Rows are points. Each table stands for the endless flat space through its points: a line for two points, a plane for three, and so on. The two share one point or none. Which?

First, 2 rows:
0.14; 0.17; 0.14
0.29; 0.27; -0.16
Second:
0.20; 0.08; -0.19
0.21; 0.13; -0.14
They share: 0.23; 0.23; -0.04

First (5 x 8):
0.38; 0.26; 0.17; -0.50; 0.03; 0.27; -0.22; 0.01
0.35; -0.07; 0.43; -0.28; 0.30; 0.46; -0.29; 0.22
0.13; -0.36; 0.24; 0.13; -0.02; 0.07; -0.03; 0.48
0.26; 0.07; 0.00; -0.24; -0.27; 0.08; -0.08; 0.06
0.30; 0.32; -0.13; -0.44; -0.37; 0.01; -0.10; -0.11
Second, 3 rows:
0.27; -0.16; 0.09; -0.20; -0.13; 0.23; -0.18; 0.13
0.29; -0.24; 0.03; -0.30; -0.17; 0.29; -0.20; 0.17
0.31; -0.22; 0.17; -0.42; -0.17; 0.15; -0.14; 0.23
They share: no point

First (3 x 12):
-0.19; 0.33; 0.27; -0.23; 0.01; -0.21; -0.32; 0.22; 0.21; -0.35; 0.08; 0.22
-0.20; 0.11; 0.02; 0.16; -0.24; -0.43; -0.13; -0.06; 0.14; -0.14; 0.43; 0.13
-0.12; 0.35; 0.26; -0.28; 0.08; -0.15; -0.33; 0.26; 0.22; -0.42; 0.03; 0.17
Second, 7 rows:
-0.05; -0.06; 0.34; -0.72; 0.00; 0.12; -0.30; 0.34; 0.22; -0.68; 0.36; 0.20
0.18; 0.19; 0.10; -0.25; -0.14; -0.38; -0.25; 0.10; 0.10; -0.55; 0.42; -0.06
-0.23; 0.49; 0.10; 0.29; -0.40; -0.56; -0.29; -0.18; -0.02; -0.29; 0.25; 0.01
-0.16; 0.34; 0.12; 0.14; -0.60; -0.38; -0.32; -0.32; -0.18; -0.62; 0.46; -0.14
-0.02; -0.03; 0.25; -0.70; 0.01; 0.06; -0.20; 0.34; 0.14; -0.65; 0.22; 0.21
-0.06; 0.12; 0.24; -0.60; 0.05; -0.01; -0.13; 0.28; 0.14; -0.47; 0.19; 0.18
-0.10; 0.03; 0.40; -0.39; -0.08; 0.00; -0.48; 0.12; 0.28; -0.74; 0.39; 0.07
They share: no point

First (6 x 18):
0.30; -0.47; 0.06; 0.04; -0.08; -0.25; 0.11; 0.05; -0.55; 0.32; 0.21; 0.20; -0.04; -0.18; 0.18; -0.13; -0.04; -0.08
0.08; -0.13; -0.04; 0.04; 0.00; -0.03; 0.03; -0.17; -0.17; 0.16; 0.07; 0.04; -0.10; -0.16; -0.10; -0.15; 0.06; -0.08
0.18; -0.06; -0.16; 0.10; -0.17; -0.41; 0.25; -0.05; 0.18; 0.11; 0.36; -0.07; -0.36; 0.18; 0.08; -0.09; -0.27; -0.08
0.32; -0.17; -0.18; -0.01; -0.02; -0.25; 0.25; 0.00; -0.62; 0.28; -0.14; 0.00; 0.11; -0.22; 0.02; -0.01; -0.11; 0.14
0.00; -0.08; 0.04; 0.31; 0.07; 0.03; -0.11; -0.26; -0.21; 0.11; 0.09; 0.21; -0.03; 0.02; -0.10; -0.21; 0.04; -0.10
-0.07; -0.06; 0.07; 0.14; 0.01; -0.06; -0.02; -0.31; 0.25; 0.00; 0.27; 0.18; -0.29; 0.01; -0.05; -0.12; 0.21; -0.16
Second, 2 rows:
-0.06; 0.14; -0.20; 0.19; 0.11; -0.08; 0.33; 0.01; 0.09; -0.12; 0.25; -0.02; -0.02; -0.17; 0.01; 0.13; 0.06; 0.09
0.36; -0.10; -0.20; 0.13; -0.19; -0.32; -0.03; -0.41; -0.21; 0.30; -0.17; -0.08; -0.32; 0.25; -0.17; -0.23; -0.30; -0.03
They share: no point
